Every row gives one point. A path goes straight from each point to the next, and from the last back to the first. The post is the endless flat space through its rows: a point in 2 columns, a line in 3, a plane in 4, and so on, so that a path can go around it. Count how often the path circles the post. Going back the other way cancels.
In the rows, zero is written as 128.

Post, one row:
[[130 125]]
Path, 18 rows:
[[176  39]
 [217 130]
 [169 164]
 [164  99]
 [126  85]
 [ 67  96]
 [ 98 159]
 [149 154]
 [212 136]
 [175 131]
 [137 157]
 [156 125]
 [175  75]
 [119  86]
 [ 58 142]
 [121 171]
 [160 153]
 [216 102]]
Times around: 2

Post, 7 rows:
[[ 92 194 204 136 127 164  20 119]
 [148 173 174 149 186 170  71 137]
 [155 120 162 188 139 138 157 138]
 [140 150  90 154 160  84 141 148]
 [128 148  87 151 131 149 102 106]
 [159 108 141  82  89 158 177 140]
 [166 123 159 119 105  89 179  48]]
Path (13 x 8):
[[188 160  63 140  89  99 138  76]
 [137 138 109 146 117 145  82 107]
 [119 103 160 128 111 154 105 128]
 [114 144 185 127 154 134 127 140]
 [124 202 107 109 171 101 136 134]
 [133 156 152 122 174 146 132  79]
 [130 179 162 144 130 129 137 189]
 [195 183 134  83 116 109 112 151]
 [133 114 187 164 100 122  84  87]
 [ 89 115 133  89 102 134 109  60]
 [142 150 157  90 171 131 152 128]
 [134 166 104 249 163 170 117 141]
 [214 134 108 107 110 172 117 116]]
Times around: 2

Post (13 x 14):
[[106 162 128 135 107 198 141  97  73 170 108 149  75 125]
 [ 72 131 155 130 157 136  93  96 116 121 107  54 121  79]
 [ 86  87 207 184 163  59  82 139 181 132 162 159 213 136]
 [154 159 117 130 204  34  28 165 157 126 183 173 133 139]
 [104 192  46  86 150 140 147  79  42  88   7 122 158  87]
 [157 161 100 112 157 222 131 135  57  80  89 122 133 141]
 [145 146 142  57 145 175 151 125  88 170  62  93 110 152]
 [133 154 155  85 195  88  72 100 193  75 136 203 101 128]
 [141 150 149 141 161  25 135 158 196  76 194 143 109  97]
 [ 45 131 208 104 172 124 139 114  66 139 186 118 141 120]
 [147 169  79 113 138 122 130  71  55  73  45 122  86 202]
 [121 130 149 132 194 172 165  60 102 180 155 101 156 116]
 [144 107 129  88 113  48  64 134 188  90 214 158 146 127]]
Path:
[[114 127 183 107 148  93  88 131 140  97  97 130 205 133]
 [177 190  99 110 206 113  69 110 112 165 137 112  77  65]
 [167 111 136  40 180 137 128 126  88  93 196 134 138  99]
 [103 156 129  88 161  87 141 152 107 141 133 141  62 129]
 [108 135 140 127 128 152 134 123 101 132  96  94 111 169]
 [ 64 159 119  61 103 157 142 137  94 113 209 128  64 129]
 [151 156  90 139 207 131 116 108 142 148 134 104 125 142]
 [ 84 163 157 142 148 147 150 155  85 120 163 128 151 104]
 [ 98 206 151 156  81 105  81  92  95 105  81 126  99 135]
 [112 157 174 106 123 111  99 127  51 134 124 148 171 113]
 [136 150 122 144 136 109 107  94 112 156 139 125 150 128]
 [ 89 164 179 130 166 101 122  99 137  69 175 175  77  73]
 [112 142 127 127 197 122 151  64 128 170  56 181 116  65]
 [117 146 126  83 162  91 157 142 128 132 111 179  94 155]
 [ 93 110 124  96 165 134  73 110 171 108 132 156 192 187]
 [112 182 164 123 189 117 153  87 116 128 115 113  97 154]]
Times around: 2

Post, 17 rows:
[[204 158 107 131  90 227 128 158 136 107 113 127 116 175 186 142 163 148]
 [124 175  80  85 133  95 112 191 140 137 145 131 145  59 125  94  76  95]
 [136 196 123 121 146  81 126 108 148  91 127 249 143 107 101 110 118 196]
 [122  97 110 115 216 118 155 148  90  27 165 115 176 134 163  97  44 137]
 [175 133 160  76 171 182 111 124 116 117 120  90  68 183 169 127 105 184]
 [168 169 163 139 129  77  75 194 177  97  81 165 112  30 107 120 161 126]
 [198 165 162 150 164 247 121 195 125 135 115 146  98 125 121 128  95 100]
 [136 174 184 102 131  71  97 155 150 150 146 180 188  82  78 112 171 127]
 [134 177 121  90 171  76 106 225 138 110  54 133 152 115  66 114 117  80]
 [175 161 173 131 113  61 117 116 128 109 113 223 113 107  92  41 163 116]
 [193 150 112 147 185 213 153 121 176 135 113 145  41 130 129 143 204 125]
 [232 128 115 133 151 200 112 105  98 137 110 132  88 157 144 214 122  94]
 [149 170 104  87 162 145  53 149 142  97  84 133 196  60  71  71 111  86]
 [113 133  87  95 143  94 120 181  72  63 151 114 165  82  50  85  92 165]
 [204 136 143  84 141 185 193 135 110 141  77 117 123 122 145 143 120 153]
 [181 129 107 185 161 176 124 162 116 174  84 106 127 145 145 122 117 164]
 [161 182 160 149 114  52 138  82 218  73 133 168 127 114  60  98 118 137]]
Path, 9 rows:
[[169 196 114  73 185 122  80  83  81 107 119 142 147 115  68  51 117 156]
 [233 170 124 106 178 169 127 162 138 115  71 125 103 130  45 105 141 153]
 [184 181 110  64 106 137  97 188 159 151  96 184 118 158 150 102  90 107]
 [135 111 154  97 188 122 115 149 138  41  74 119 131 114  68  40 109 161]
 [159 178 122  81 144 158 105 138 151  73 125 150 109 116  74 166 138  77]
 [171 194 163 117 126 116 108 132 143 158  90  87  64 111 140  72 171 131]
 [200 224 132 142 178 190  80 216 194 126 114 127  97  55 127 135 119  42]
 [162 182 129 154  91 122  92 133  82  90  79 142 179 188  86  46 144 174]
 [141 191 194  54 157 197  98 143 124 107  95 129 143  86  67 136 130 102]]
Times around: 1

Post:
[[109 163 135 160 149 121 125 142 148 123  79  82  82 105 149 128  88 131]
 [143 140 132 148  76 106 155 145 148 137  66 129 154 141 186 135  35 204]
 [186 159 115 144 101 100 121 115 157  98 164 128 110  73  99 122  85 178]
 [135 155  92 228  68 137 142 115 130 173  92 114 163 166 123 151  91 165]
 [102 172 108 109  82  92 161 145 122 138 167 163 106  88  99 125 104  87]
 [135 135 178 102 146  75 120 136 113 157 131 137 111 134  90 171 104 127]
 [152 140  87 136  92 131 127 199  88 124 109  73 124 119 171 168 104 179]
 [175 138 122 180 115 153 114 128  79 179  77 134 163  85 162 126  55 163]
 [109 112 103  62 176  71 105  81 146 126 151 192 114 122 177 154 208  88]
 [ 97  98 168  66 196 136 178 139 189 181 180 165  77  69 173 188 249  95]
 [ 84 114  81 112 159 121 100 149 149 158 132 132 132  88  91 114  95 162]
 [119  80 152  20 143 117 162  75 140 159 183 109  85 107 132 126 178  74]
 [146 113 125 224 133 127 135 186 100 111 112 114 138 146 147  97  63 178]
 [134 154 122 196 112 120 153 157 121 114  57  87 235 100 130 128  64 170]
 [133 166 113  44 197 114 128 124 183 177 194 144 121 142 152 118 168  70]
 [ 99 156 154 142  92 127  43 141 138 130 173 136 143  98 130 124 104 128]
 [151  75 134  88 147  59 130 153 182 176 148 129  83 104 155 119 214  89]]
Path:
[[162 111 106 185 127 123 108 176 115 131 108 132 142 147 182  92 127 178]
 [106 247 145 191 173  93 144 201 137  95 131 150 200  88 154 149 114 169]
 [121 157 170  90 119 120 144 117 126  76 103 125  92 120 113 150 113 152]
 [ 70 124 161  65 158 164 140 125 178 128 134  70 143 104 157 141 126 107]
 [125 117 157 173 106  23  43 126 148 136 104 156 145 111 136 126  65  89]
 [104 120 103 112  84 121 184  96 103 231 204 135 101 128  82 102 107 139]
 [125 161  73  67  94 165 218 134  71 148  41  59 158 156 185 134 114 159]
 [134 207 119  92 153 161 155 159 174 128 153 138  87  72  97 127  89  98]
 [181 134  90 104 116  35 179 106 171 112 131 167 177 105  43 131  79 119]
 [ 85 117 126 137 149 103 111 142  85  89 117  93 172  24 152 111  67 110]
 [129  89 156 143  95  67 114  82 150 108 121 152 133 101 137 125 122 179]
 [133 155 122 151 219 144 154  90 139 114  80 123 110  86 124  97 113 136]
 [ 85 130 167 104 132 109  58 156 145 121 115 137 114 151 170 170 136 104]
 [127  79 161 121 106  73 128  38 102 104  56 109 166 118 147 137  69 135]
 [ 81 113 161 131 112 125 189 167 125 176 141 146 124  76  91 161  91 119]
 [152  87 131 106 130 119 107 175 149  72 111  60 177  93 166 142 136 143]
 [ 95 144 100  93 178  64 116 219 150 104 147 181  59 141 121  84 125 148]
 [ 88 156  89  88 141 116 112 127 141 184 130 138 163 164 170  97  90 163]
 [127 171 116 223 104 119 124 151  64 177 150 106 192 102  96 165 110 101]
 [ 66 113 106 181 198 122 123 193 130 125 138 130 126 105 104 114 103 103]
 [126 128 132 207 163 121  61 144 151 120 107 199 172 157 216 131 172 137]]
Times around: 1

Post:
[[126 110 165 142  66  98 101 140 102 126  86 109 134 135 145 122 141 164]
 [109 108 134 169 100 163  76 111 126 153 149  97 109 111  96 151 152 147]
 [122 115 166  69 121 154  86  94 112 141 119 120 106 155 133 100  83 145]
 [123  53 171 178 112  75 111 145  96 166 136 184 135 175 141 131 101  78]
 [157  98 105 153 116 148 114 182  55 169  90  92 133 209 113 144 104  93]
 [135 112 105 132 171 116 172 144 135 105  66 139 107 142 134  98 165 140]
 [169 115 131 151 113 167 139 110 105  39 122  88  86  96 128 134  90  86]
 [109 100 118 125 108 131 139  94  45 112  90 109 116  74 130  87 148 153]
 [105 107 120  87  77 164 121 135 115 170 128 118 131 149 167 100  85 105]
 [ 64 160 116 102 150 133 107  65  86 136 125 119 215 171 145 103 129 130]
 [148 126 169 129 176 118 111 138 154 142 149  75 120  70 122 107 183 148]
 [148  92 156 165  84 131 219 105  81 129  93 153 127 125 118  74 150 120]
 [125 134 105  63 110 196 156  51 121  90  88 168 190 110 138 126 127   7]
 [ 75 180 183 153 144  54 116  50 139 137  27 122 108 110 247 176  97  68]
 [ 92 120 155 119 126  70  86  80 159 133 135  60 100  73  84 124 139 142]
 [158 125 132 125  89 148 111 116  94 156 110  98 138  50 128  95  44 197]
 [161 125 137 129 121  85 209 163  63 148 117 186 119 152 137 128 173 175]]
Path (23 x 18):
[[ 53 101 153 144 132 131 114 105  87 160  73 179 139 154 196 104 119 134]
 [ 96 133 107 114 140 122 104  93 124  95  87 173 130  97 130 105 121 107]
 [161 156 164 104 100 132 117 135 113 151 134 146 142 108 113 104  59 112]
 [ 98 128 161 136 106  96 153 122  95 125  95  77  88 109 141 137 147 109]
 [100  80 135 133 141 116 133  87  78 123  70 119 163 124  89 101 145 121]
 [154 102 127 144 134 105 161 127  82 159 112 127 114 127 166 134 117 121]
 [103 117 159 116 119 143 109  91  92 157 127 104 160 126 176 176 153 121]
 [ 98  64 151 149 129 128 108 126 111 106 120 185  79 177 101 142  54 150]
 [ 44 145 172 177 108 147 101  72 158 113 121 130  97  90 146 146 135 103]
 [103 127 138 158 173 203 166 130 108 141 120 134 138 102 211 162 150 136]
 [126 142  94 111 104 163 120  96  89 148 137 152 138 134 138 184  94 138]
 [144 105 166 147  93 157 191 112  82 187 123 122 117 119 144  78 116 173]
 [ 98 107 137 166  96 134 199 101 134 168 124 160  67 154 115 156 104 111]
 [137 141 159  74  90  69 155 153  99 113 118 170 120 105 116 122 126 130]
 [153 117 156 127  64 139 124  96 110 105 129 156 127 119  93 114 157 112]
 [106  92 189 160 119 113 106 142  92 136 107 116 154 132 160  63 150 127]
 [142 168 162  92  93 175 131 140   8 118 108 138 152 151 153 179 106 129]
 [130 129 124 139 141 127 151 112 122  90 125 131 139 181 116 149 102 153]
 [118 127  98 106 129  72 133 128  73 168  58  94 117 153 203 126  90 130]
 [135  71 141 166  72 119 101  58 149 139 117 157 114  75 103  83 185 131]
 [113  79 169 145 123 148  98 129 103 158 113 136  78 120 134  44 102 127]
 [ 79 100 198 143 164 144 105 124  83 102 112 114  55 149 144  85 152 126]
 [126 103 140  98 118 118 136 114  47 140 107 184 170 110 117 163 114 166]]
Times around: 1

Post, 17 rows:
[[136 155 180 127 153  95 125  95 148 112  97 116 122 109 147 166 176  80]
 [134 182 162  99 154 115 176 115 154 160 128 158 163 149 172 107 149  86]
 [136 174 106  87 109 131 173 128 169 169  78 101 138 174 138 137 174 123]
 [ 68 128 207 178  64 167  62 160 159 110 122  92 145 158 108 141 122 213]
 [152 125 112 133 201  95 127 105 126 120 121 115 144 124 127 182 113  95]
 [140 123 206 170  83  86  85 167 107 145 159  85 162 125  39 142 137 190]
 [116 141 159  90 122 132 137 175 143 149 115 120 111 166 175 131 154  82]
 [ 94 171 116 123 169 111 150 114  86 126  76 141  96 144  91 169 136 109]
 [149 162 189 177  83 151  87 132 144 153 123 112 108 196 101 124 156 189]
 [143 120 154 123 145 103 166  99 104 166  78 164 132 123 155 202 122  88]
 [125 101 124 141 155 125  97  84 143 127 121 137 141 104  89 122 167  89]
 [150 185 160 103  56 196 108 146 148 167 137  90  87 146 128 107 132 207]
 [158 130 173  91 169 153 150 133 148 126  69 117 157 138 123 118 159 113]
 [ 94 122 133 144 232 148  46 104  69 156 135  79 170 116  52 180 196 154]
 [130 107 147 104 155  78  66  62  45 127  95 120 168 126 116 160 124 120]
 [167 170 158 183  78 154 142 159  81 114 128  82 101 161 142 105 153 167]
 [122 106 161 119 157 125 174  85 136 130 134  74 143 140 106 142 131  72]]
Path (27 x 18):
[[191  99 167 119 182 174 116  86  81 145 133 115 192 163 135 163 111 126]
 [124 127 148 178 107 117 125 143 129 106 132 130 182 189 120  84 146  96]
 [148 150 158  72 153 122 104 122 103 136  71 152 139 174  57 176 104 184]
 [130 139 154  74 134 120 113 133 164 164 166  93 187 127 120 192 138 131]
 [130 134 216  94 129  49 125 102  98 170 173 108 230 122 153 145 114  90]
 [140 128 196  68 201 136  59  72  92 159  84 133 183 108 215  70 140 102]
 [136 148 129 146 165 126  84  79 206 129  72 148 115 121  60 140 191 152]
 [131 148 119  92  89  90 184 153  81 203  65 106 128 131 106 120 164 129]
 [ 90 155 129 132 149 121 155 149 149 187 117  99 185 173  97  97 189 103]
 [157 220 111 215 166 138 131 111  43  96  95 111  10 170 195 101 191 123]
 [ 96 120 162 105 198 102 108 171  80 160 167  73 167 194 111 168 136 135]
 [182 137 184 111 143 130 164 132 130 166  98 145 156 135  61 118 241 113]
 [ 39 149 155  43  87  67  77  85 127 176  42 173 167 194 156 249 109  96]
 [147 211 172  94  99 109  56 160 167 151 115  69 151 150 135 161  83 216]
 [ 78 131 196  56 102 229 128  93 193 160  76  72 112 138 184 144 103 185]
 [114  48 149 126 189  97  39  93  91 155 126 142 168 123 135 177 168 109]
 [169 146 152 109 173  74 135 122 161 173 130 105 157 145  44 110 218 139]
 [127 116 180  89 185 113 108  97 178 154  70 194 155 177 156 202 174 106]
 [ 79  94 198 149 158 140  81  86 123 106  56 147 149 122 126 206 153 100]
 [180 167 155 196  93 102  71  68  80 156 107  85 121 108  54 155 190 155]
 [138 134 104 164  15  52 161  92  68 233  91 139 107 115  97 173  92 187]
 [169 184 229  99 143  75 138  98 146 202  86 134 149 138 175 135 219 151]
 [204 103 225 120 188  58  96 136 132 155 182 197 212 108 186  88 164  99]
 [144 124  98  74 158 195 101  99 140 191 108 139  69  40 146 131  97 148]
 [126  67 191 109  95  54 152 132  65 193  96 117 215 153  66  89 125 106]
 [121 104 195 106 154  97  87  94  96 131  83 107 149 135 108 154 138 175]
 [116 170 231 121 105 132  78 196 199  79  60 167  47 116 174 175 205 145]]
Times around: 3

Post:
[[ 96 155 116 137 169 138 116 118 158 107 153 111  86 143  90 212 104  92]
 [211 201 128  37 126 160  75  61 110 118 102  84 118 154 145 108  85 173]
 [ 77 127 154  96 100 125 123 150 142 148  60 187  86 134 119 126 129 102]
 [140 123 120 111 134  56 105  76 107 166 153 159 138  95 133 170  99 125]
 [148 139 211 150 117 109  95 115 168  67 119 193 168 139 146 122  76  89]
 [129 127 118 127 160 102 144 141 128 113 126 107 159 112 184 130 114  91]
 [162 178 145 113 149  98 154 152 113  91 116 112 171  98 104  49 108 125]
 [136 171  90 146 142 138 129 194  83 142  90  46 112  98 154  61 116 115]
 [152 157 134  92 130  79 111 101 152 157 100 137 112 116 174 140 169 126]
 [149  91 183 151 135 113 111  78 126 111 115 170  79 146 139 115 107 136]
 [114  70 143 147 142  53 127 163 159 159 203 140 146 108 132 113 107 112]
 [159 130 118 117 131 153 109 160 111 132 101 114 150 122 105  92 135 131]
 [149  85 149 142  71  78 116 133 101 101 133 105  92 124 138  72 138 124]
 [143 159  96  99 115 147 162 152 146 175  87 196  93 110 118 141 117 148]
 [154 161 112  67 140  66 122 115 100 165 145 151  99 175 145 125 169 107]
 [182 126 172 152 124 107 122  82 106 109  90  61  96 171 132 105  97  87]
 [115 124 161 115 131 131 161 136 123 171 147 162  94 133 131 159 144  96]]
Path:
[[129 113 233 138 139  82  95 115 139 127  99 115 200 162 164 132 133  89]
 [161  62 149  83 159  90 139 108 134 124 160 138 129 153 121 172 130 154]
 [162 134 169  93 120 165  49 132 119  94  76 150 198  66 169 119 127 108]
 [211 129 140  90 150 130 172  61  82  99 124  76 137 161 163  95 130  82]
 [160 178 100 107 190  70 102  85 105 136 139  79 155 142 188 103 106 110]
 [113 143 198 131 175  49 147  67 137  75 215 107 134 186 125 114  68 107]
 [117 146 148 126 102  68 133 134 140 166 207 131  97 161 125  80 131  67]
 [163 140 180 166 137 132  68  94 107 119 101  75 160 100 187  85 150  85]
 [100 136 131 178 147  67 122 129 140 145 222 140 147 113 152 128  93  95]
 [201 117 127 182 114  36 130 110 128 206 170 102  25 166 158  96  69 165]
 [147 134 142 129 101 144   7 139  88  99 107 128  81 175  74 160  94 143]
 [245 129  98  97 139 122 120 105  66 143 119  96 106 121 155 109 127 140]
 [ 62 147 106  80 108  84  96 145  73 101  61 112 135  92 182  94  82  73]
 [163 174 126 116 126  69 123  94 120 124 143  92 114 171 142  93 131  74]
 [123 200 102 127 202 148 123 104 146 146  37 112  86 143 174 134 186 158]
 [176 130 131  98 157  55 162 104 142 151 108  74  85 176 149 153 119 149]
 [239 170 229  89 114 127 140 131  81 155 114 100 153 181 154  53 166  95]
 [163 118 100  93 222 106 128 161 193 124 138 155  55 155 139  63 138 165]
 [184 180 125  92 110 187 121 132  71  49  35 197 108 114 102 109 145 161]
 [182 137 175 117 161  69 151 110 106  99  67 148 163 152 167  79 108 121]
 [ 96 118 124 132 126 110 141 140 168  98 162 129  91 114 140 134 107 138]
 [114 102 136 133 120 166  74 102 132 164 135 106 108 132  69 187 129 159]
 [138 178 135  62 115  99 136 115 110 121 126 130 132 125 175 208  58 107]
 [183 104 183 168 128 126 127 153 136 108 100  71  54 110 146  78 173 134]
 [181 120  92 100  50  67 136 154 147 104  99  97 115 106 188  64 155 115]
 [ 98 173 150 149 101 112 111 135  85 118 121 134 126  82 158 134 122  72]
 [120 154 147 139 100  44 101 120 165 187 125 157 156 197 102 195  86  44]
 [ 95 135  64 143 108  87  48 105 127 133  65 167  83  99  46 186 144 158]
 [ 79 136 157 186  81  74 148 169 116 148 122  28 136  89  80 134  86  29]]
Times around: 3
